Rows are points. A path goes straight from each point to the next, and from the last back to the first. The post is the endless flat space through its rows: a point in 2 columns, a line in 3, a plane in 4, and so on, so that a path can go around it. Count how often the path circles the post. Going back the other way cancels.

Post (1 x 2):
[[-8 10]]
Path (27 x 2):
[[-26 -13]
 [-16 -50]
 [ 33 -42]
 [ 28  11]
 [-23  90]
 [-76  26]
 [-20  63]
 [-40  31]
 [-49 -37]
 [ 21 -60]
 [ 57  13]
 [ 28  40]
 [ 25  65]
 [ 63  32]
 [ 16  67]
 [-43  20]
 [-47  -4]
 [ 50 -60]
 [ 24  16]
 [ 15  73]
 [  2  49]
 [-32  31]
 [-54  -2]
 [ 16 -22]
 [ 61  -1]
 [ -9  37]
 [-65  66]]
Times around: 4

Post:
[[ -24   27   -1   -1    2    1   29   14]
 [  13   38  -35   40  -11   -9   16   12]
 [   9   -9   -5   29   22   12   11   11]
 [  13  -66   20 -119  -41   81  -88  -28]
 [  -5   23    9    9  -11  -38   -4  -11]
 [   6   38  -17   10   42  -14    2  -11]
 [  17    5  -14   -9   11  -18   29    8]]
Path, 25 rows:
[[   4  -12  -39   -3  -18   40   31    9]
 [  26   33   -6    2  116   39  -30  -43]
 [  42  -26   12  -26   21   47  -46    8]
 [  21   55  -25   13   -2  -93  -48  -19]
 [ -55  -49   18  -22  -52   28   13   19]
 [  61  -44  -39  -63  -11  -24   46   -2]
 [  54  -51   -2  -65  -17    8  -34  -26]
 [   1  -10    0  -46   -3   -5  -30  -32]
 [   6   18  -28   -4    5  -22  -28   -3]
 [ -12   62   21   23  -56  -79  -21   17]
 [  27   34   32  -18   14  -65  -15  -31]
 [  27   16  -39  -11   40   67  -10  -27]
 [ -15   74   42   34   14  -59   34    5]
 [  43  -37   -2   -6 -121   -1  -48   21]
 [   0   71  -60   71   26  -32    1   -4]
 [ -74  -18   15   14  -16  -21   18    7]
 [  54   33  -69   79  -22  -70   50   63]
 [   2   -9   19   -4    2   -8   29   21]
 [  18    7   39  -35  -66    4  -36  -27]
 [  35   16  -49    4  -17  -45  -65  -84]
 [  11  -26  -76   -4  -54   38   18   43]
 [  -1   35  -32   92   -5  -10   56   52]
 [  -8   55   10   -1    1  -23    2   -9]
 [  32   -4  -26   11   22    0   43   13]
 [  -2  -38  -25  -26   28   22  -35  -46]]
Times around: 1
